Each row is a point. To make a cloud, some directions were put in groups of two or more. Within a group, all points are equally far from the middle, so they leave a hole (a ring in 2 directions, a hollow ball in 3). The other directions are filled evenly. Then the cloud was stretched, turned, moved and blurred a little. How many holes are there, and how many directions does each take, smallest first?
In the rows, 128 means zero.

Cloud (19 x 3):
[[165 147 182]
 [ 80  89 149]
 [163 138 217]
 [122  92 102]
 [120 155  81]
 [ 44 140 110]
 [163 141 199]
 [141  84 121]
 [129  74  84]
 [131 196 105]
 [106 195 138]
 [136 169 181]
 [153 115 207]
 [ 75 118  67]
 [162  32 115]
 [161 140 141]
 [ 37 139 107]
 [154 144 212]
 [ 99  86 179]]
Holes: 0

Cloud:
[[ 72  86 127]
 [178 202 121]
 [160 119 188]
 [ 88  85 155]
 [161 100 176]
 [147 131  74]
 [105 165 206]
 [158 151  85]
 [177 214 125]
 [ 84 118 165]
 [ 86 178 127]
 [ 75 136 139]
 [ 86 133 173]
 [142 104 185]
 [188 208 134]
 [128 200 109]
 [ 99  96  63]
 [138  48 156]
 [ 88  97  76]
 [189 165 187]
 [100  44 147]
 [ 73 106 113]]
Holes: 1 (2)

Cloud, 31 rows:
[[ 81 154 183  70]
 [143  59 129  74]
 [179 162 156  84]
 [ 64 127 148 115]
 [ 40 163 141 181]
 [154 111  61 188]
 [ 85  51 180 120]
 [ 73 159 162 202]
 [ 53 131 160 143]
 [159  80  50 136]
 [155  63 163 129]
 [114 103  80 100]
 [102 132 234  94]
 [171  69 106  91]
 [ 91 156  92 136]
 [164 199 156  90]
 [ 56  93 128  60]
 [ 81 146 133 153]
 [177  67 154 123]
 [117 131 199 102]
 [110 128 180 167]
 [117  67  64 141]
 [136  89  56 199]
 [147  72  44 196]
 [126  76  79 129]
 [163 132  96 138]
 [142 217  72 137]
 [204 126 172 183]
 [124 108 127 151]
 [144 107 104  83]
 [152 167 139 142]]
Holes: 0

Cloud:
[[109 153 131 203 143 189]
 [176 110 148 232 169 157]
 [ 31 123 115 118 115 109]
 [105 172  98 146 119 109]
 [133  72 137 108 155 130]
 [114 121 221 111 142 190]
 [142  97 152  77 171  71]
 [129 214 189  42 142 155]
 [100 176 104  96 179 102]
 [161 133 190  90 116  78]
 [ 88  85 121  76 165 111]
 [ 80 189 102  77 139 134]
 [ 46  80 157  90 166 120]
 [ 61 133 116 128 127  69]
 [111 117 152 112 204  97]
 [139  62 104 120 123  86]
 [231 106 153 173 147 156]
 [137 121 142  99  33  97]
 [146 125 130 127 176 191]
 [144 113 183 125 221 126]
 [ 66  67 130 114  95 162]
 [159 109  83 172 151 157]
 [109 208 131  84 142  67]
 [189 129 156 136  68 122]
 [ 98 209 164 111 159 172]
 [130 153  67  94  92 187]
 [145 156  94 158 111  89]
 [109 134 249 101 144 177]
 [149 101 197 156  69 109]
 [155 120 151 181 139  94]
 [170 154 116  85 102  52]
 [178 139 136  57 123  59]
 [ 96 110 147 115  50 170]
 [154 142 176  92  76 129]
 [ 97 148 135 136 169  89]
 [114 165  84  97  22 130]
 [185 105 120 146 172 136]
 [ 82 102 102  55 164 106]
 [199 217 143 130  87 185]
 [147 194 168  97 115 191]
 [116 161 136 169  75 104]
 [124 115 150 102 107  37]
 [121 172 187  59  93  83]
 [157 150 112  77 111 193]
 [150  69 175 110 114 140]
 [ 81 133  98  59  99 152]
 [154 125 126  57 109  36]
 [203 199 129 180 115 128]
 [185 103 161 151 186 179]
 [ 84 107  99  24 153 111]]
Holes: 1 (3)

Cloud, 83 rows:
[[148 197 144 121 213  93 172 212]
 [ 99 150 145 124  75 151 203 147]
 [ 89  93 120 169 113 188 167 208]
 [166 138 174 172 178 109 190 157]
 [ 72 127  78 141 118 162 158 191]
 [124 100 142  73 151 201 102 172]
 [ 86 106  91  75 142  92  71 101]
 [ 82 136 112 133 157 200  89 162]
 [145 233 100  64 162  60  63 145]
 [ 87  60  90 179 139 150 173 121]
 [134 145  84 125 243  49 146 100]
 [186 173  83  53 178 108 178 132]
 [119  66 135  94 172 154  87 136]
 [112 246 131 151 121  70  80 133]
 [ 80 170 132 109 166 127 208 172]
 [ 58 185 132  57 189  71 161 108]
 [133 170 137 199 127 112  62 136]
 [148 107 119 110 219 105  94 209]
 [ 65 111  94 139 112 130  81 104]
 [ 89 125 181  56 163 107 171  98]
 [ 98 156  81  72 136 107 194  76]
 [ 85 110  55 116 143 154 164 126]
 [102 209 181 103  94 142 126 150]
 [ 91 110 212 138 156  63 108  64]
 [ 81 134 161  82  89 101 142 111]
 [117 172  79  85 207 154 152 192]
 [ 49 108 171 141 206 140  95 166]
 [132 163 143 220 149 117 111 129]
 [169 121  64 110 159  67 162 142]
 [100 146 139 134  77 191 104 111]
 [100 193 100 160 155  34 107 172]
 [ 85 114 109  52 205 138  93 179]
 [ 87 140  89 124 141 173  83  57]
 [118 187  91 181 188 104  46 150]
 [ 88 186 182 104 204 117 166  98]
 [142  69  83  97 155 106 103 104]
 [121 104  52 117 100 175 206  94]
 [151 153  84 108 248  78 116  67]
 [ 56 156 163 122 215 164  98 161]
 [151 191 109 136  84 152 120  80]
 [150 171 164 108 143  67  35 106]
 [177 156 152 148 132 209 123 122]
 [132 179  86 149 197 114 200 130]
 [149 126 197  98 163  85  80 149]
 [132 121  85 169 178  93 160 205]
 [152 122 143 193 165 145 105 209]
 [ 79  88 122 182 150 143  83 142]
 [132 215 153 128 114 125  71  65]
 [201 146 142  99 188 172 141 130]
 [124 147  77 122 125 210 119 172]
 [ 88  87  86 115 117  78 169  73]
 [111  99 197  63 135 114 135 137]
 [ 60 174 125 121 109 119 166 146]
 [ 97  80 171 197 136 101 180  91]
 [126 184  86 126 244  87 153 119]
 [193 117 171 101 161 117  95 150]
 [119 171 161 179 238 127 112  59]
 [199  84 162 111 174 121 123  93]
 [183  83 136  68 120  90 128 107]
 [150  93 144 107 138 112  58 109]
 [104 145  68 144 179  62  78 170]
 [176  78 115 115 160 135  91 152]
 [138 101 115  56 173  89  76 176]
 [117 138 208 110 140  71  70 146]
 [154 166  78 174 121 104 108 156]
 [107 103 102 154 175 123  57 176]
 [138 138 106  71 187  36  81 116]
 [160 168 133 180 104 116  97  57]
 [114 211 145 164 112 159  81 104]
 [112 190 112  93 178 135 205 222]
 [145 225 116  65 185  67  24 134]
 [139 141 117 138 134  57  68  24]
 [118 204 140 190 127  88  69  94]
 [ 89 179  71  81 189 129 164 192]
 [108  80 112 174 172 143 112 191]
 [148 123 127 132 190  54 207 153]
 [154 194  89  76 227 107 135 186]
 [ 95 207  56  94 197  99  97  94]
 [135  91  83 104  70 197 145  94]
 [103 166 135 105  50 157 144 171]
 [115 133 150  55 110  67  97 178]
 [ 96 195 149  30 226 109  93 130]
 [159 141  88 150 225 120 116 113]]
Holes: 2 (2, 4)

Cloud:
[[136  60 101  84 147 130 162  58]
 [189  44 159 129 112 158  59 116]
 [111  51 106 120 169 102  41 110]
 [ 47 119 108 117  97 114  81 144]
 [155  63 168 105  71 166  65  97]
 [ 77  90 179  99 105 107 157  91]
 [ 62  72 111 122  91 147 110  43]
 [175  96  91 141  93 235 168 106]
 [100 154 168 138 103 123 121  56]
 [103  79 134  57 162 148 117 198]
 [152 112 184  93 100 112  99  67]
 [169  96 135 130 115 220  60 179]
 [112  60  95 173 116 114 142 113]
 [155  70 148 121 140  83 118 103]
 [ 75 131  98 163  98 126 110 156]
 [138  74 163  48 133 177 127  82]
 [158 156 198  97 155 156 107  91]
 [103  57  81 170 117 116  86   7]
 [187 128 120 153  96 222  89 137]
 [ 90 126 154 141 147 120  82  30]
 [144 114  71 182  76 146 150  71]
 [166  68 193  98 152 175  88  57]
 [118 139 123  85  61 168 101 150]
 [157  98 148 158 153 139 173  36]
 [107 112 154 102  71 116 115  52]
 [103 144 103  90 118 180  53 154]
 [105 115  49 137 116  95 151  84]
 [ 79  42 116  87 165 146 115  71]
 [133 107 174  94 162  74  48 145]
 [174 152 154 129 127 159 164 187]
 [183 138 178 103 162 194 101 151]
 [102  68 105  70 137 142 179 175]
 [ 85  96  99  76 123 129 174  61]
 [122 136 123  59  77 161  73 110]
 [175  73 139 169  74 213 160 156]
 [ 78  95 184  38 209 124 135  98]
 [135 114 102 158 148 167  36 171]
 [114  61 131 146 212 194 117 148]
 [ 76  61 150 168 177 135  63  83]
 [184 106 123 132 156 126 109 156]
 [182  61 156 100 113 133 100 138]
 [186 127  93 122 128 172 169 124]
 [ 94 101  96 136  63  99 159  75]
 [147  71 137  61  84 133  42 119]
 [138 127 186 134  86 202 165 109]
 [ 90  50 136 119  86 203 185  79]
 [ 75 121  91 142  95 136 151  48]
 [201 133 149  91  90 156 109 129]
 [ 55  72 124 157 154 156 172 128]
 [140 126 124 156 118 118  93  18]
 [120  90 108 129 184  75  87  86]
 [ 76  99 175 136 183 137 130  36]
 [102  40 126  89 119 178  89 163]
 [122  91 190  91 139  79  73  94]
 [111 119  86 108  63 178  83 177]
 [100 167 174 120 102 142 190 109]
 [104 172 132 107  81 137  79  76]
 [ 90  58 194  90 141 192 107 122]
 [ 92 155 165 173 157 146 150  93]
 [ 97 120 152 144 192 170  71  99]
 [125  52 150 111 146 106 177 147]
 [ 49 139 123  84 162  70  65  68]
 [ 41 113 129  99 146  61  63  85]
 [115 125 106 144  99 176 194 162]
 [ 76  83 119  53 153  93  80  71]
 [174 112  89  99  74 206  55 163]
 [111 117  73 159  57 125 127 150]
 [116 164 152 142  90  92 159  82]
 [ 90  31 122 124 122 111 103  41]
 [174 129 103 190 112 154  69  62]
 [141  15 130  88 151 153 168 114]
 [120  49  70 167 167 170  93 118]
 [193  67 186 142 142 144 141  90]
 [142  89 108 109 188  94  54 100]
 [106  63 106 146 145 180 179 175]
 [173  85 138  69  81 197 111 129]
 [176  60 139 115 114 110  96 121]]
Holes: 1 (6)

Cloud:
[[ 99 155  90  97 149 156 172 177  68]
 [106  85 154 177 131 158 131 195  82]
 [139 139 171  74 114 132  35  97 117]
 [166 191 144 163 128 171  75 151  47]
 [146 147 188 179 132 213 105  85  92]
 [178 155 132 116  62 105 161 141 116]
 [ 87 129 120 184  69 171 141 160 119]
 [179 130 167 182 121 162 117  96 172]
 [151 131 115 207 143 163 116  63 107]
 [192  77 111 180 125 192 122 107  88]
 [180  99 124 111 142 148 106 130 174]
 [126 122  70  70 148 117  79 134  98]
 [173 125  89 218 144 188 103 154  90]
 [116  85 187 105 109 189 141 108  58]
 [ 52 171 146 140 147 169 102 121  19]
 [ 72 162 143 139 198 121  92 153  77]
 [115 180  87 185 108 132 134 180 144]
 [180 115 125 122  59 163 133 138 147]
 [134  98 158  86 147 176 115 160 141]
 [ 80  96 126 201 187 207 113 118  93]
 [ 87 200 137 141 162  94  90 125 117]
 [108 147  98 139  92 149 110  97  27]
 [106 112  97 112  56 153 122 171 151]
 [160  71 125 109 131 128 122  88 155]
 [ 86 170 155 187 102 133 106 119  59]
 [122 131 110 158 155 115 135 108  27]
 [ 97  74 167 123  92 122 168  94  51]
 [130 125 110 100  44 147 128 183  31]
 [163  55 129 131 105 175  74 151  48]
 [ 80 139 109  85  71 142  98  90  68]
 [100  73  99 160 103 114 148 157 162]
 [161 160 161 182 123 202 113  83 113]
 [109 121 120 118  31 150 157 153  60]
 [ 94  94 120 118  98 121 137 167   7]
 [180 105 183 147 126 135  92 116  33]
 [147  55  93 142  84 159 101 173  47]
 [133  52 112 165  81 129 121 127 160]
 [112 102 160 113 156 158 111 174 151]
 [124 140 188  65 158 165  48  80 109]
 [122  72  87 104 124  88  91 134 118]
 [155 140 148 193 139 149 147  61  82]
 [ 94 131 110 146  44 114 165 111  92]
 [154 129 155 134 210 143  82  76 122]
 [141 101  82 154  53 164 172 181  61]
 [ 71  59 107 140 156 142 101 100  58]
 [131 168 191  81 159 148  97 179  77]
 [188 106 113 132  67  87 129 173  92]
 [ 89 109 105 158  90 127  69  88 104]
 [138 192 105 127 173 141 114 183 130]
 [118 134 199 149 196 166 137  84 121]
 [175  79 135 108 163 131  81 134 135]
 [149 108 173 136 102 217 120 175  86]
 [122 160 199 120 181 120  80  68 136]
 [ 61 131 144 123 206 141  52 107 113]
 [140 102 141  72 121 189  86 122 151]
 [191 141 146 194 103 191 157 151  99]
 [ 87 108 186 139 124 197 142 155  77]
 [136 180 121  51 110 148 129 161  62]
 [171 196 166 151 124 100 129 138 116]
 [156 167 149 188 152 109 127 121  60]
 [ 73 198 176 124 125 116 107 119 137]
 [147  97 132  83 121 186  48 131 149]
 [199  75 107 146  80 138  75 138 113]
 [167 200 154 171 110 113 139 129 102]
 [ 72 204 143 117 177 131  70  88 114]
 [ 79 149  95 158 155 125 169 167 140]
 [194 155 148 132  82 167  85 195 109]
 [100  56 115 197 109 150 146 157 118]
 [130 145 159  40 111  95 110 119  87]
 [ 54  98 115 153 144 217 123 140  90]
 [111 172 138  90 164 146 168 118  57]
 [154 154 211 164 105 107 139 106 120]
 [126 212 158 171 119 136  83 129  91]
 [155  60  80 159  77 127 111 163  68]
 [112 133  73 152 151 218 138 180  64]
 [101 136  90 172 171 214  62 119  63]
 [147 127 120  94 144 138 131  70 146]
 [122 141 173 105 210 188  32 106 102]
 [ 72  84  77  81 160 157  97  98 112]
 [110 117 195  76 124 112 142 141  58]
 [117 167 101 168 114 103 191 138 121]
 [158 194 163  86 102 158 105 107  86]
 [173 101 157 214 177 160  81 119 117]
 [109 132 149 122 190 205  35 156 125]
 [166  93 118 141  67 112 191 138 124]
 [148 205 110 173 117 125 101 162 103]
 [150  67  66 152  96 100 127 161 114]
 [133 173 163  62 137 177 121 105  49]
 [ 51 100 131 162 195 153 121  76 112]
 [147 159 196 126  98 117 133 121 156]
 [ 47  84 139 125 149 134 129  75  53]
 [138 166 184  89 138 142 123 172 134]]
Holes: 3 (3, 3, 3)

Cloud:
[[104  82  61  44 119 173 105 133 124]
 [ 87  90 112 193 215 123 158 101 198]
 [173  86 187 154 162 113 152 124 126]
 [192 160 153 167 109 128 197  87 159]
 [123 103 218 151 138 119 240 156 171]
 [147  84  78 135  74 109 100 206  83]
 [159 159 128 148  68  97 171 204  96]
 [153 133 181  42  83 168 140 161 169]
 [242  90  81 132  94 129  58 160 103]
 [110 116 142 104  27 132 153 169 132]
 [172 113 156 151 179 171 112 202  78]
 [168 151  99 138 227 104 160 103 181]
 [161  94 152 138 117 157 157 129 163]
 [182 130 127 110  36 125 140 232 154]
 [118 123  99 127 158  88 114 201 203]
 [126 103 113 129 109 110 139  85  52]
 [ 72  68 173  77 113 128 150  80  84]
 [ 99  31 165  80 117 171 174 133 124]
 [171 142 196 123 131 193 139  47 150]
 [114  97 139  55 173 220 134 143 115]
 [174  91 148 126  71 128 167 113 157]
 [ 94 162 145 128 223  96  68  74 145]
 [196 111 130  87  94 110 128 134  56]
 [130  76 104 126  75 200  92 190  95]
 [ 84  74 150  98 145 144 172  94  79]
 [135 131 132  78 132  55 132 168  96]
 [121 168 116  30 168  70 173 156 157]
 [111 137 163 120  51 132  96 197  58]
 [144 161  63  87 119 147  72 120 118]
 [165  71 147 105  26 168 231  96 183]
 [ 90 153  98 167 124  52 130  83 196]
 [175 146  88  97 150  87 175 229  83]
 [117  96  69  97  73 150 199 121 165]
 [ 74  89 167 105  97 125 123 161  93]
 [120 105 140 132 187 117 105  42  53]
 [ 93 197 117 106 219 147 110  95 151]
 [156 140 137 115  54 173 197 213  95]
 [170 167  76 120 140 121  43 150  80]
 [217 173 122 118 149 165  39 157 107]
 [124  79 219 137 149 132 163 149 158]
 [ 99 126  92 151 195 137 169 120 197]
 [162 121 162  76  53  93 106 207 124]
 [110  62 136 122  97 179 124  56 137]
 [ 92 129 107 141 192 123 170  78 232]
 [ 95  84 112 110 185  79 193 184 143]
 [139 135 170 164 118 181  95 165  76]
 [111  35 154 125  80 153  84  67 143]
 [159  92 127  69 146 118 146  97 208]
 [134 165 140 129 165  94 132 181 170]
 [100 148 160 134  81 137 176  54 141]
 [128  71 173 144 195 139 171 128 229]
 [ 96  49 186  73 138 185 196  79 140]
 [156  75 123  76  53 106  82  98 121]
 [168  70  86 124  67 100 204 186 156]
 [150 164 118 142 153 137 161 112 200]
 [ 96 101 107  55 161  70 132 123 144]
 [124 106  27 134  94 137  96 203  53]
 [ 78  84 171  61 152 122 167  54  73]
 [123  61 155 144 202 150 192 162 206]
 [112 110 153 121 170 125  98 202  82]
 [122 195 128 126 197 117 112 193 107]
 [172  70 171 127 113 117 133 217 112]
 [149 122 106 144 119 114 150 228 118]
 [141 174  75 178 123 131 101 155  83]
 [116 111 220  50 134 110 163 220  85]
 [ 99  86  90  99 132 150 191 248 144]
 [137 123 146 140 176 190 168 194 144]
 [ 75 114 139 154 230 108 132  62 138]
 [113 104 173 121 163 226 107 145 119]
 [113  29 160 117  77 112 170 240 126]
 [102 181 104  93 116  38 118 178 130]
 [148 117  86  91  26 166 246  84 143]
 [127  90 136 128  88  64 115 185 139]
 [104 133 134 131 212 106 247 188 159]
 [134  69 180 121 106 159 193 183 198]
 [152  63 138 151  79 217 135  51  89]
 [148 112 159 226 116 131 151 122 143]
 [179 124 120 168 139  82  62 158 150]
 [150 135 113 184 191 139 164  86 113]
 [124  46 125 141 156 136 144 135 117]
 [121 148  73 170 171 159 134  37 136]
 [167 174 133 119 133  58  63 156 124]
 [216 141  79  68 144  78 123 173  59]
 [158  79  87  83  41 145 153  92 129]
 [153  84 169 166 141  85 124  96 173]
 [151  80 137 121  12  93 197 145 156]
 [151 121 123 184 107 105 134 223  94]
 [ 76 164 178  80 220 180  50 129 105]
 [118 131 119 112 219 165  95 119 153]
 [151  23 152 130  40 124 120 157  73]
 [129 114 161 107  85  61 139 200 136]
 [201 187  98 103  68 118 148 177  70]
 [185 132 127 116  99 127 146 161  85]
 [137 147  35 105  60 118  99 143  74]
 [171  73 140  99  65 144  73 186 114]
 [131  66 137  88  84 150 202 111 139]
 [121 102  88 176 173 156 194 128  89]
 [101 132 129  66 166 151 154  44 129]
 [182  99  91 194  79 200 128  69 163]
 [ 82 155 155 117 243 146 130  67 118]
 [ 67 132 168  67 127 151 204 155  98]
 [130 103 110 118  64 132 121 176 147]
 [112  50 160  83  96 195 169 135 161]
 [144  87 114 114  48 161 167 200 124]
 [ 91 116 127 122 217 107  77  87 102]
 [178  33 185 118 127 136 148 151 121]
 [143 137 129  89 182 125 169 138  86]
 [ 98 113 110  71  80 203 194 208 120]]
Holes: 0

Cloud:
[[152 102  92 118 103 134 113 182 167]
 [101 118 133 149 151 143  85 144 197]
 [ 53 162 107 122 149 136  78 150 163]
 [134 127 101 148 128  70 137 114 104]
 [156 148  85  68 128 115  46 161 160]
 [167 133  78 117 181 122 136 127  77]
 [198 136  70 142  90 157  59 139 131]
 [ 87 119 151 104 139 122  43 170 161]
 [166 177  96 140 106 147  97 139 163]
 [195  91  86 102 148 140  75 152  86]
 [ 78 114 154  90 133 147 155 110 130]
 [131  66  88 130 105 192 184 156 103]
 [182 124  82 145  63 170 159 155  62]
 [165  96 107 123 108 137  14 147 108]
 [135 102  92 148  12 187  84 118 129]
 [115  82 133 102  22 182  75 129 150]
 [122 161 109  77 159 151  84 117 100]
 [111 112 108 108 129 182  45 118 110]
 [109 144 103  99  33 134  50 147 148]
 [105 107 115 191 112 173 174 133  84]
 [126  85 103  92  97 112 107 117 197]
 [152 103 134  86  38 157  55 162 137]
 [159 154  67 118 116 156 179  89  82]
 [113 110 114 142 107 168  64 157  72]
 [143  89 114  40  81 138  71 126 171]
 [150 122 112 117 106 137 154 172 147]
 [137 110 112 107 136 166  22 120 134]
 [122 130  79 107 124 147 132 164  46]
 [118  64  81 127 123 167 155 100  93]
 [122  89 167 107 109 134 108 109 179]
 [139 149 103  82 163 101  48 161 139]
 [109 168  90  96 140  94 176 151 113]
 [167 102 122 106 128 142  46 178 174]
 [157  97  97  86  89 126 159 142 146]
 [123 133  70  62 121 142 167 109 155]
 [120 108 111 110  79 144  61 128  65]
 [ 97 142  94  73  72 168  92  87 131]
 [143 168 108 111 138 174 116 127  66]
 [135  88 111 117 125 123 161 125  41]
 [153  62 144 125 123 123 152 136  73]
 [130 107 122 100 191 185 149 128  93]
 [127 102 155 161  52 171  66 148  82]
 [123 127 145 122 113  96 169 124 133]
 [169  41 124 107 118 158  97 101  94]
 [201 148  66 122 117 109 140 120  87]
 [145 135 136 203 111 131  91 140 101]
 [162  51 115 103  93 146  53 104 108]
 [118 135 117 142 167 147 186  91  89]
 [171 132 158 112 155 137  85 137  99]
 [146  53 126 148  64 142  44 136 145]
 [129  80 119  52 159 177 118 136 156]
 [103 104  99 132 184 167 170 112 142]
 [113 175  79 103 159 158 177 128  80]
 [ 71 140 152 106 138 143  95  96 146]
 [179 113 127  65 111 176  91 114 149]
 [129  96 142 106 163 158 122  87  99]
 [210 129  54 129  99 147 126 132  86]
 [176 143  92 120  83 112   7 136 141]
 [144  99  75  99  83 199 179  94 112]
 [ 95  91 161  88  99 194  99 131 132]
 [168 117  91  92  50 184 114 145  65]
 [130 111 111 168 136 195 124 163  74]
 [195 166  81 142  99 100 111 148 120]
 [ 88  89 102  61 165 178 139 126 100]
 [146  91  95 167 155 141 147 126  97]
 [164 171 107 106  99 117  87 169 147]
 [ 92  76  95  78 151 162 168 137  80]
 [ 91  83 103 105  99 121 134 113  84]
 [197  87  69 100  75 132 142 144  88]
 [102 190  67 121 148 146 180 127 110]
 [225 103 140  99  80 147  62 136 112]
 [176 140 152 148 103 171  56 132  86]
 [ 54  84 125 137 100 165 112 123 125]
 [160 116 116 182 119 160 185 124  59]
 [ 91 108  82  62  79 170  89  98 126]
 [133 118 130 191 117 101 130 129  99]
 [125 117 113 135  98 144 171 166 149]
 [191 149  57 109 142 133  95 137 117]
 [130  50 141 131 101 134 161 135 100]
 [153 143 115  95 138 151  91 100  65]
 [139  77  99  68  75 223  67 121 126]
 [166  95  81 127  74 101  96 107 143]
 [188 118  73 136  97 109 111 141 150]
 [ 72 189 116 141  93 138 101 142 157]
 [121  58 100  71  76 210  75 113 124]
 [150 108 120 139 140 148  25 145 153]
 [ 84 113  92 107 110 161  87 117 214]
 [128 148  83  85 137 172 117 123  60]
 [189 115 117 116  86 214 113 128  70]
 [ 75 134 120 183 113 175 150 121 109]
 [108 131  90 142  73 174 198 121 117]
 [ 84 151 116 152 121  76 157 148 132]
 [111  99  92  84  88  89  95 115 173]
 [137 147 165 135  85 144  43 124 177]
 [115 182 103 111  95 123  43 108 177]
 [139 111 137 207  89 147 100 145  95]
 [150  99 129 175  54 124 141 142 129]
 [170  76 112 176  62 144 122 146 131]
 [ 97  89 111 128  88 212  74 164 152]
 [155 134  59 119 171 150 144 126  74]]
Holes: 3 (3, 3, 3)

Cloud (95 x 9):
[[170 221 116 173  62 101 157  94 158]
 [185 155 126 152 202  76  98 103 138]
 [146  71 115 161 128  40  83 153 182]
 [105 165 150 125  55 122 135 203 205]
 [137  92 129 126 174 143 210 157 117]
 [151  78 128  95  80  83  65 156 100]
 [ 90 188 133 184 116 191 152 190 193]
 [ 98 221 152 206 126 147 117 132 153]
 [ 80 163 185 133 153 129 107 135  94]
 [114 147 135  92 166 184  95 174  86]
 [120 136 126 121  93  71 121 199  31]
 [123 145 149 163  72  95 146  98 206]
 [135 191 121 177 104  43 131 163  85]
 [151 163 131 200  38 161  80 194 135]
 [ 89 120 156 146  85 152 154 135  75]
 [217 118 114  86  80 159 107 179  93]
 [ 99 174 130 108 159 179 139 146  67]
 [ 88 126 109 180 179 150  56 107  80]
 [136 130 150  75 157 152 112 158  92]
 [157 131 133 150  70  56 112 107 134]
 [ 80 236 126 149 112 185 148 150 173]
 [ 69 159  88 161 179 129  80 149 147]
 [ 72 177 144 195 154  91  82 196  81]
 [122 104 147 124 126 100 112 175  69]
 [148 175 179 200 169 138 106 217  96]
 [ 80 177  41 202 164 123 150 134  87]
 [111 224 117 153 142 127 113 131 152]
 [ 87 121  72 121 126  88 146 188 113]
 [144  65  99 131 168 113 191 172 142]
 [ 97 156 121 111  51  74  96 192 156]
 [ 60 157 112 151 172 133  93 195  50]
 [ 83 190 108 111 137 178 111 154 190]
 [ 33 193 128 139  87 165 101 152 121]
 [210 149 133 102 101 167  59 160 153]
 [135 220 137 168  48 153  69 208 127]
 [ 89 113  60 212  82 137 138 135 111]
 [ 96 134 155 171 185  76  71 140 172]
 [104 147 109 148 156 216  95  96 102]
 [171  93 176 104 101 174  62 164 116]
 [ 73 188 115 126 192 116  89 198 136]
 [158 204  81 126 115 171 124 142 132]
 [134 223 114 106 118  50 113 158 128]
 [108 184  91 139  82 155  86 218 168]
 [128 158  99 151  66 118 153 112 230]
 [110 235  75 158 177 100 187 133 135]
 [ 73  86 150 187  97 169 159 116 203]
 [ 73 113 152 102 185 103 124 211  91]
 [170 122 161  69  97 222  35 160 165]
 [ 81 227  81 165 124 128 134 137  64]
 [137 117 133  37 123 148  49 143 129]
 [175 130  86 163 156 189  53 179 151]
 [ 70 124 151 161  47 180 119 145 226]
 [134 114 179 176  79 181  75  97  80]
 [ 94 138  92 227 130  66 161 169  71]
 [141 180 146  50 146 121  68 135 156]
 [ 74  77 127 139 114 187 111 132 120]
 [ 67 195  87 203  94 160 113 180 124]
 [170 155 156 107  67 175 108 231 175]
 [141 160 179 172 142 208 167 150 175]
 [128 152  59 153 164 171  77 184 135]
 [ 58 166 205 178 140 131 120 148 113]
 [145 167 143  95  89 132  57 178  14]
 [169 129 160  74 154 175  97 104 173]
 [122  94  98 108  79 108 156 175 192]
 [136 151 137 178 108  68  96 155 159]
 [141 104 142 200 134 101  95 194  37]
 [ 87 161  72 110  64 141 131 100 115]
 [125 160  80 122  73  33 112 202 116]
 [151 156 142 207 119  72 147 107 104]
 [133 105 153 101 113  83 196 194 160]
 [120 126 152 183 183 138 114 186  18]
 [163 154  64  50  78 117  50 114 103]
 [ 93 129 129 164 194  86 151 120  77]
 [ 47 187 179 184 206 159 109 115 122]
 [ 52 207 104 225 135 142 120 115 111]
 [177 175 184 134 121 134 119 167 126]
 [117 216 140 239 174 139 117 180 107]
 [144 214 128  40 131 137 104 182 174]
 [157 176 193  84 152 164 115 130 165]
 [ 79 177  81 142  63 171 124  86 192]
 [ 72 141  95 159  91 177  56 197 197]
 [161 154 172 161 179 149  97 141 187]
 [131 137  81 194  74  99 207 157  90]
 [148  89  66 101  53 124 154 123 164]
 [186 152  56  99 167 131 115 212 110]
 [151  65 173 159 157 133 127 121 179]
 [149 204 133  67 170 135 116 168 151]
 [ 66 160 147 162  47 133 151 191 100]
 [ 79 146 100  96 152 182  96 158 178]
 [134 101  45 126 128  73  54 149  71]
 [ 72 163  73 207  88 113 115 184  86]
 [ 79 209 110  87 161 114 155 139 135]
 [108 186 160 182  45 152 165 128 181]
 [150 121 100 177 161 166 212 149 187]
 [ 67 179 111 171 155 131  74 238 167]]
Holes: 1 (4)
